Each row of a before or after table is a point. One or more steps were done to the points. Then noise was added and the rows were shuffled. The steps act on how far a point lies along the listed directions, d1 being the first. Write out the steps. A step turns or swaps two directions, mirrors them in a line or flattens them onto one, adds a multiple of one to another, or multiplies one. Angles are multiples of 10 degrees, from the lower direction toward the higher: turns from -170 to 170, lines from 10 to 170 but not 90. Use the fewest steps. Two steps may share a direction if one is a turn and the other turns, adds or multiplies; they go together, in the order done. Otherwise the lowest direction goes first.

Directions:
(1): -39 -1
(2): 1 -39
Before:
-5 14
-31 5
-33 -5
8 -7
-22 17
3 30
7 -20
-7 21
-3 0
1 -9
1 26
-28 10
-4 -2
-13 7
After, 14 rows:
-34 31
1 -25
-13 64
-2 0
10 -19
1 78
-41 15
-8 -7
-18 18
-27 52
10 -59
-8 41
2 90
-44 -14
Steps: multiply d1 by 1.3; multiply d2 by 3

Directions:
(1): 4 44 -54 5 -17 25 -4 16
(2): 43 -4 0 -8 -52 -38 -2 7
Before:
-92 21 26 4 92 70 3 -4
-34 34 -45 8 38 59 10 -4
30 21 -4 -4 -43 -4 -10 0
2 4 2 -4 28 8 -1 2
-19 11 20 15 26 14 3 2
3 42 -69 7 -17 41 -8 23
29 46 -68 -5 -47 19 0 40
-55 -25 44 24 76 17 12 -31
After:
17 -10 -1 -11 -19 -6 6 17
-1 -12 -1 -2 4 6 -1 6
-15 16 14 11 16 14 2 2
-25 1 -5 5 39 34 14 -17
-36 8 -2 25 43 24 9 -15
-69 20 19 1 61 52 0 3
22 9 16 -5 -29 -7 -7 -7
6 8 4 -4 23 9 -2 2
Steps: multiply d1 by 0; multiply d2 by 0.7

Directions:
(1): -7 -2 20 9 23 -49 -63 35 -2 6 -11 -16
(2): 3 -35 -14 -49 23 21 -6 -3 28 40 -39 -19
(3): -47 6 -47 4 -34 -22 -22 -23 39 17 16 9
(4): -35 -24 42 3 -21 10 15 40 12 21 -6 50
(5): 8 -1 22 -46 3 18 -25 4 17 -8 72 -1
Before, 13 rows:
-58 -22 -29 -75 -20 6 -38 15 72 37 57 11
-8 7 -8 -3 -36 36 56 -27 9 0 24 43
4 -14 -32 -7 -33 -3 8 -15 32 5 15 2
15 14 -50 -25 6 -15 -58 -32 37 -6 68 -57
0 -14 -11 -23 2 12 5 -17 14 19 -13 -7
-28 0 -40 -22 -32 -6 19 -22 41 14 6 37
-68 -24 -10 -60 -25 15 -68 -6 71 36 31 16
15 -3 7 29 -15 1 30 7 -38 -17 -14 -8
-5 17 21 26 14 -21 -35 30 -19 -9 -17 -20
-3 13 -16 25 -19 -24 -17 -6 -36 -3 3 -15
16 19 23 21 17 -30 -41 22 -6 -10 20 -16
-17 -28 -14 -44 -10 23 24 -21 31 12 45 19
17 57 -14 9 21 -53 -51 2 -27 -31 39 -31
After:
23 -19 17 -8 0 12 20 23 -22 -4 7 -15
-6 4 -24 -3 -20 31 59 -37 12 18 -21 31
-1 10 -53 5 -14 -13 32 -36 15 -1 -40 13
1 38 -17 -28 28 -40 -63 4 6 -9 47 -33
-34 -13 -46 0 -22 3 38 -33 30 15 8 26
-3 12 35 6 21 -13 -45 33 -10 -6 -8 -20
-13 16 -64 -4 -12 -26 -58 -35 41 -3 60 -48
16 -8 -39 13 -28 -8 20 -19 17 -2 -10 -8
7 2 -9 -4 -5 5 22 -16 -2 -1 3 -5
-4 7 24 5 11 -35 -50 27 12 2 24 -8
13 3 -5 0 1 -14 -23 -4 -36 3 3 -30
-75 17 -58 37 -41 -28 -30 -33 26 9 -35 10
-72 13 -82 27 -38 -35 1 -17 39 26 -17 12
Steps: flatten d1 and d2 onto the line at 170 degrees; turn d3 and d5 by -60 degrees; turn d4 and d5 by -40 degrees
